Each row is a point. Any point is a mix of the corners, with weights that add up to 1. It lies inside the corners' shape when no weight is negative. Say inside or outside, and name the corners with a negative weight.

Corners:
(1): | 0.32 | 0.28 | 1.28 |
(2): | -0.51 | -2.38 |  0.74 |
(3): |  2.02 | -0.20 |  1.26 |
(4): | -1.07 | -3.77 | -2.48 |
Points:
| -0.73 | -3.63 | -1.85 | -> outside (1)
| -0.42 | -2.26 |  0.67 | -> inside
|  0.23 | -2.23 |  0.28 | -> outside (1)
| -1.21 | -2.45 | -0.18 | -> outside (3)
| -0.27 | -2.14 |  0.61 | -> inside
| -0.49 | -2.58 | -0.46 | -> inside

Corners:
(1): | -3.05 |  2.90 |  0.10 |  1.68 | -0.56 |  0.70 |  0.07 | -3.22 |  1.41 |
(2): | -0.07 |  0.01 | -0.07 | -2.98 | -0.42 | -1.28 | -2.25 |  0.22 |  1.80 |
(3): | -0.72 | -1.07 |  0.29 |  2.70 | -2.67 | -0.68 |  4.21 | -0.86 | -2.60 |
(4): | -1.21 |  2.99 |  0.10 |  0.10 | -0.82 |  1.31 | -2.18 |  3.14 |  1.07 |
(5): | -2.28 | -0.37 |  0.00 |  2.24 |  1.01 | -1.52 |  2.07 |  1.57 |  0.74 |
(6): |  0.15 | -1.25 |  3.15 |  0.14 | -2.70 | -1.52 | -1.37 | -3.90 | -1.95 |
(7): |  1.77 |  0.67 |  1.27 |  0.31 |  1.14 |  0.89 |  0.04 | -2.59 | -5.48 |
(8): | -0.27 |  2.24 | -0.46 |  0.37 |  0.40 | -4.46 | -1.89 |  1.52 | -0.82 |
(9): |  1.18 |  4.59 |  2.26 |  2.33 | -0.83 | -1.13 |  2.58 |  0.10 |  0.44 |
(10): |  0.62 | -0.88 | -1.95 |  0.53 | -0.35 | -1.85 | -2.32 |  2.92 |  5.45 |
Points:
| -0.61 |  2.38 |  1.10 |  1.59 | -0.78 | -0.10 |  0.58 | -0.07 | -1.27 | -> outside (2, 10)
| -0.97 |  1.70 |  0.05 | -0.35 | -0.17 | -2.92 | -2.16 |  0.16 |  2.94 | -> outside (3, 4, 7)
|  0.33 |  3.04 |  1.42 |  1.66 | -0.61 | -1.09 |  1.37 | -0.10 |  0.22 | -> inside
| -0.21 |  1.40 |  1.07 |  1.82 | -1.07 | -0.45 |  1.10 | -0.64 | -1.12 | -> outside (2)
| -1.39 |  1.97 |  0.05 |  0.91 | -0.59 |  0.11 | -0.72 | -0.24 |  1.17 | -> inside
| -0.32 |  1.22 |  0.84 |  0.49 | -0.02 | -1.25 | -0.61 | -0.07 |  0.17 | -> outside (3)
| -0.29 |  0.59 |  0.71 |  0.62 | -0.59 | -0.94 |  0.52 | -0.28 | -0.40 | -> inside
| -1.01 |  0.51 |  0.94 |  1.18 | -1.38 | -0.67 |  0.47 | -1.78 | -0.49 | -> inside

Corners:
(1): |  0.92 | -0.56 |  0.55 | -2.69 | -0.11 |  1.38 | -2.08 |  0.67 |  1.26 | -2.99 | -0.12 |  0.64 |  2.10 | -0.78 |  1.92 |  0.60 |  2.04 |  1.68 |
(2): | -1.06 |  0.11 |  2.78 |  2.02 | -0.71 | -1.77 |  1.16 |  1.84 | -0.30 |  2.41 |  2.75 | -2.68 |  1.05 |  0.43 |  2.38 | -1.28 |  0.04 | -0.83 |
(3): | -1.47 |  0.36 | -1.21 |  0.94 |  1.90 |  1.52 | -0.93 | -1.73 |  2.79 | -1.76 | -2.85 | -2.59 |  1.52 | -2.08 | -0.45 | -0.26 | -0.18 | -0.64 |
(4): |  2.03 |  2.66 |  1.96 | -1.79 |  1.30 | -3.30 |  2.72 |  0.70 |  2.17 |  3.14 |  2.85 | -1.64 |  2.93 | -2.05 | -3.01 |  0.97 | -3.92 |  2.43 |
(5): |  1.11 |  1.58 | -2.15 |  1.18 |  1.10 | -0.84 |  3.23 |  0.56 | -0.57 | -2.14 | -3.38 | -1.12 |  3.69 |  1.49 |  0.64 |  4.35 | -0.64 |  2.20 |
(6): | -3.51 | -1.05 |  1.79 |  2.52 | -3.27 | -3.75 |  0.90 | -1.14 |  3.62 |  0.42 |  3.57 | -2.72 |  1.15 |  2.14 |  1.86 |  1.45 |  0.94 |  0.42 |
(7): |  1.16 | -0.03 |  0.77 |  2.30 |  0.27 |  1.65 | -3.36 |  0.73 |  2.68 | -2.15 |  2.41 |  0.03 | -2.95 |  1.22 |  2.08 | -1.55 |  0.88 |  2.69 |
(8): | -2.50 |  0.12 |  1.79 |  2.20 | -1.52 |  1.29 | -2.65 | -0.30 | -0.63 | -2.24 | -1.38 |  1.05 | -0.37 |  1.70 |  3.97 |  4.12 | -0.04 | -0.92 |
(9): | -1.35 |  1.91 | -0.12 | -0.33 |  0.41 | -0.40 | -2.97 |  1.14 |  0.79 |  2.53 | -3.29 | -0.48 |  1.64 |  0.17 |  0.34 |  0.77 |  0.80 |  1.70 |
(10): | -0.34 | -2.87 | -2.13 |  1.76 |  1.05 | -0.91 | -1.75 |  2.10 | -0.02 | -2.86 |  0.96 | -2.57 | -2.68 | -1.56 | -2.17 |  0.66 | -3.63 |  1.11 |
(11): | -2.18 | -0.85 | -2.79 | -2.56 |  2.93 |  0.31 | -1.91 | -2.44 | -0.82 | -0.89 | -1.74 |  1.43 |  1.43 |  1.06 |  0.88 |  1.82 |  0.46 |  2.93 |
(12): |  1.99 |  2.43 | -1.71 |  0.40 | -0.93 | -0.11 | -1.98 | -0.11 |  0.34 |  0.26 | -0.03 |  2.14 | -1.05 | -0.36 |  1.50 | -0.17 | -2.45 | -2.21 |
(13): |  0.60 | -3.38 |  1.90 |  0.21 |  1.26 | -1.80 | -2.76 | -0.65 |  1.82 |  3.38 |  3.07 |  0.43 |  0.49 | -1.00 |  2.53 |  2.96 | -0.39 |  1.51 |
(14): | -2.18 | -1.42 | -1.57 | -1.02 | -2.33 | -0.99 | -0.15 | -0.57 |  3.34 |  2.19 |  1.26 | -3.01 | -2.41 | -0.19 |  3.14 |  1.45 | -1.08 |  3.50 |
(15): |  0.52 | -0.45 |  1.54 | -1.67 |  1.39 | -1.07 | -0.98 | -1.84 |  0.89 | -2.11 | -2.32 |  0.54 |  1.61 |  3.07 |  0.57 | -2.25 | -3.34 |  0.09 |
(16): | -2.61 | -1.24 |  1.72 |  2.22 | -2.03 |  0.90 |  1.42 |  2.24 | -0.75 | -0.95 | -0.97 |  1.64 |  2.67 |  0.07 | -1.18 | -0.99 | -2.78 | -2.17 |
(17): |  2.13 |  0.57 | -0.91 | -2.26 |  1.89 | -1.20 |  1.94 | -0.09 |  1.40 |  1.96 | -1.41 |  0.55 | -2.17 |  0.36 | -1.39 |  1.21 | -1.70 | -0.30 |
(18): |  0.60 |  1.77 |  0.27 | -0.85 |  2.10 | -4.28 |  0.01 |  2.97 |  1.89 |  1.60 |  0.98 |  1.83 | -1.37 | -0.73 |  1.54 | -0.27 | -2.99 |  2.60 |
(19): |  1.00 |  2.02 |  0.70 |  0.12 | -1.71 | -3.29 |  2.83 | -2.36 | -0.21 | -0.20 | -2.66 | -0.73 |  1.99 | -0.91 |  0.39 | -0.20 | -0.05 |  1.52 |
Points:
| -1.04 |  1.54 | -0.87 | -0.43 | -1.55 | -2.00 |  1.32 |  1.35 | -0.41 |  0.25 | -0.75 | -0.25 |  0.58 |  0.15 |  0.92 |  2.37 | -0.66 |  1.58 | -> outside (3, 7, 13, 15)
| -0.55 |  0.00 |  0.19 |  0.54 |  1.48 | -0.69 | -0.23 |  0.76 |  0.26 | -0.02 | -0.95 | -1.11 |  1.05 | -0.32 |  0.03 |  0.92 | -1.71 |  2.13 | -> outside (1, 6, 12, 17)
|  0.21 |  0.49 |  0.53 |  0.10 | -0.32 | -0.88 |  0.02 | -0.23 |  0.78 | -0.62 | -0.50 | -0.28 |  0.89 | -0.04 |  0.93 |  0.46 | -0.38 |  1.14 | -> inside
| -0.51 |  0.26 | -0.40 |  0.65 |  0.35 | -0.95 | -0.35 |  0.25 |  0.97 |  0.63 |  0.12 | -0.48 |  0.01 | -0.35 |  0.66 |  1.25 | -0.77 |  1.02 | -> outside (1, 15)
| -0.16 | -0.08 |  0.54 |  0.93 | -0.45 | -1.11 |  0.18 |  0.62 |  0.92 | -0.26 |  0.09 | -0.87 |  0.53 | -0.20 |  0.40 |  0.65 | -1.38 |  0.57 | -> outside (11)
| -0.50 | -0.02 | -0.78 | -0.58 |  0.86 | -0.29 | -0.98 | -0.55 |  0.54 | -0.52 | -0.80 |  0.16 |  0.89 |  0.15 |  0.83 |  0.97 | -0.48 |  1.21 | -> inside

Corners:
(1): |  1.39 |  1.65 |  2.58 | -0.81 | -1.35 |  0.00 |  0.47 |  3.08 |  0.81 |  0.56 | -2.36 | -2.08 |  0.23 |  0.24 |  4.92 |  1.65 | -1.39 |  2.57 | -0.56 | -1.70 |
(2): |  0.50 |  1.71 |  0.53 | -1.28 |  0.02 | -0.68 | -0.16 |  1.99 | -0.59 |  1.62 | -0.72 | -1.19 |  0.95 |  1.41 |  0.25 | -0.85 | -0.30 |  1.31 | -3.50 |  1.04 |
(3): | -0.44 | -0.96 |  1.50 |  4.04 | -1.39 |  3.40 |  1.64 |  0.91 |  0.46 |  1.25 |  0.59 |  2.22 | -2.48 | -0.37 | -0.94 | -1.37 |  3.49 |  1.46 | -1.41 |  1.77 |
(4): |  2.51 |  1.58 |  2.93 | -2.02 |  3.21 |  0.38 |  0.22 |  1.14 |  3.75 |  1.03 | -3.81 | -0.32 |  0.74 |  2.23 |  2.68 |  3.62 |  1.56 | -1.26 |  0.07 | -1.88 |
(5): | -1.07 |  1.22 |  4.68 | -0.77 |  0.64 |  2.88 | -0.85 |  0.18 |  2.08 |  3.26 |  1.46 |  3.54 | -0.98 |  1.47 | -1.21 | -2.48 | -0.68 | -1.72 | -0.10 |  0.06 |
(6): |  0.06 |  0.76 |  1.69 | -0.28 |  0.29 |  2.14 | -2.66 |  0.63 |  0.93 |  2.82 |  0.89 |  2.12 |  0.08 | -1.79 | -0.49 |  1.07 |  0.60 | -1.79 |  0.56 |  3.93 |
(7): |  2.47 | -0.15 |  1.47 |  0.50 |  3.04 | -2.66 | -0.01 |  2.38 |  0.39 | -3.18 | -3.38 | -0.49 |  1.02 |  0.80 |  3.69 |  4.80 | -1.60 |  1.15 | -1.12 | -0.08 |
(8): |  0.94 |  0.71 |  0.14 | -0.91 |  1.19 | -0.14 |  2.56 |  0.92 | -1.26 | -0.97 |  0.90 | -1.44 |  0.98 | -3.88 | -1.07 |  0.36 | -3.19 |  0.94 |  0.97 | -0.25 |
(9): |  2.73 |  1.31 |  2.53 | -3.26 |  0.88 |  0.66 |  0.21 |  2.76 |  0.46 | -0.77 | -1.51 |  1.69 |  0.29 |  0.84 |  2.94 | -1.30 |  0.61 | -1.08 | -0.95 | -2.84 |
(10): | -1.68 |  0.85 | -0.62 |  1.14 | -1.42 | -5.46 |  2.03 | -0.53 | -2.10 |  0.25 |  2.55 | -2.59 | -2.64 | -2.47 |  0.24 | -2.64 | -3.10 |  0.97 |  0.68 |  3.20 |
(11): | -0.93 |  0.78 |  2.51 | -1.53 |  1.63 |  1.12 | -1.19 |  3.03 |  1.00 |  0.87 | -2.72 |  0.89 |  1.63 |  2.42 |  2.35 |  0.85 |  1.16 | -1.17 |  1.22 | -1.04 |
(12): |  3.15 |  0.85 |  4.37 | -1.02 | -0.31 |  1.71 | -1.69 |  1.18 | -1.87 |  0.80 | -4.18 |  0.42 | -0.04 |  2.94 |  2.34 |  1.25 |  1.67 |  0.23 |  0.79 | -3.16 |
(13): |  3.87 | -2.02 |  3.47 | -1.68 |  1.04 |  1.83 | -0.20 |  3.78 |  1.03 |  0.37 | -2.96 | -0.40 |  1.94 |  1.58 |  1.42 |  1.64 |  0.16 | -2.12 | -0.71 | -4.81 |
(14): |  1.14 |  2.18 | -0.77 |  3.03 | -1.03 | -1.85 |  0.80 |  1.50 | -0.51 |  0.30 |  0.92 | -0.41 |  1.57 | -1.70 | -0.32 |  0.00 | -1.86 |  1.87 |  1.55 |  2.06 |
(15): | -2.21 |  3.60 | -1.59 | -0.55 | -3.17 | -2.83 |  1.17 |  2.58 | -0.80 |  0.57 |  5.06 |  0.14 | -4.58 | -4.79 | -3.68 | -3.20 | -0.78 |  2.03 | -0.18 |  0.55 |
(16): | -1.90 |  0.27 |  2.38 | -0.12 | -1.83 |  1.57 | -0.41 | -0.38 |  3.08 |  2.29 | -0.81 |  1.73 | -2.19 | -0.50 | -2.95 | -4.98 | -0.28 | -0.04 | -1.02 |  1.39 |
(17): | -0.10 | -2.58 |  1.94 | -1.85 | -1.66 |  2.02 |  0.50 | -1.67 |  1.27 |  3.32 |  1.83 |  1.88 | -2.60 |  0.92 | -1.34 | -3.25 |  1.56 |  2.26 |  1.00 |  0.32 |
(18): |  1.52 |  1.33 |  2.22 | -0.56 |  3.16 | -2.13 | -2.53 |  1.07 |  1.13 |  1.36 | -1.05 | -0.17 |  1.49 | -1.87 |  2.69 |  1.73 |  0.53 |  0.56 | -1.29 | -1.23 |
(19): |  0.01 |  2.96 | -0.42 |  0.54 |  1.86 | -2.06 | -1.09 |  0.70 |  1.14 | -2.73 |  3.89 | -2.78 | -0.61 | -2.79 | -0.34 | -1.14 | -2.31 |  0.93 | -0.59 |  2.59 |
(20): | -3.56 | -0.83 | -0.33 |  1.26 | -2.59 |  2.17 | -0.43 | -5.16 |  2.15 |  2.60 |  0.77 |  2.08 | -1.46 | -0.84 | -1.99 | -1.62 | -0.96 | -1.09 |  0.37 |  2.22 |
(21): |  0.11 | -0.31 |  4.74 | -2.26 |  0.49 | -0.26 |  0.45 | -0.52 |  1.79 |  0.34 |  1.22 |  1.43 |  1.10 |  0.20 | -0.89 | -0.66 |  1.24 | -1.59 |  0.56 |  0.88 |
Points:
|  0.46 |  1.10 |  1.77 | -0.36 |  0.28 | -0.03 | -0.04 |  1.25 |  0.55 |  0.57 | -0.22 |  0.00 |  0.01 | -0.65 |  0.65 |  0.04 | -0.58 |  0.06 | -0.11 |  0.17 | -> outside (17)
|  0.62 |  0.76 |  1.94 | -0.57 |  0.01 |  0.87 | -0.22 |  0.54 |  1.21 |  1.10 |  0.10 |  0.64 | -0.35 | -0.29 |  0.01 | -0.29 | -0.12 |  0.28 | -0.44 |  0.10 | -> outside (10, 11)
| -0.50 |  2.06 |  1.17 | -0.52 |  0.03 | -0.90 | -0.24 |  1.38 |  0.25 |  0.69 | -0.14 |  0.17 | -1.82 |  0.81 |  1.91 | -0.26 |  0.25 |  1.30 | -0.82 | -0.74 | -> outside (6, 8, 13, 14, 16, 21)
| -0.02 |  0.61 |  1.45 | -1.36 |  0.20 | -1.24 | -0.67 |  0.62 |  0.22 | -0.10 |  0.12 | -1.05 | -0.04 | -0.87 |  0.38 | -0.25 | -1.00 |  0.29 | -0.22 |  0.41 | -> outside (3, 4, 5, 9, 14)
| -0.23 |  0.51 |  0.99 |  0.49 | -0.19 |  0.15 |  0.07 | -2.11 |  1.45 |  0.55 |  0.43 |  0.02 | -0.63 | -1.85 |  0.27 | -0.65 | -0.19 |  0.45 |  0.78 |  1.86 | -> outside (2, 5, 7, 11, 13, 15)
| -0.10 |  0.30 |  1.70 | -0.16 | -0.09 |  0.83 |  0.19 |  0.33 |  1.14 |  0.73 |  0.27 |  1.05 | -0.67 | -0.16 | -0.88 | -1.11 |  0.13 | -0.47 |  0.66 |  0.74 | -> outside (1, 2, 18)
| -0.44 |  0.51 |  1.91 | -0.28 |  0.63 | -0.09 |  0.31 |  0.08 |  1.18 |  0.62 |  0.08 |  0.37 |  0.06 |  0.30 |  0.59 | -0.94 | -0.20 |  0.41 | -0.13 |  0.98 | -> outside (6, 12, 13, 15)
|  1.16 |  0.70 |  1.92 | -0.06 |  0.71 |  0.23 |  0.10 |  1.90 |  0.35 |  0.74 | -0.93 | -0.13 |  0.09 |  0.07 |  1.41 |  0.16 | -0.35 |  0.60 | -0.25 | -0.23 | -> outside (15, 20, 21)
|  0.12 |  0.74 |  1.80 | -0.53 | -0.47 |  0.35 |  0.35 |  0.21 |  0.83 |  1.26 |  0.83 |  0.24 | -0.99 | -0.51 | -0.52 | -1.77 | -0.07 |  0.68 | -0.27 | -0.11 | -> outside (6, 7, 11)
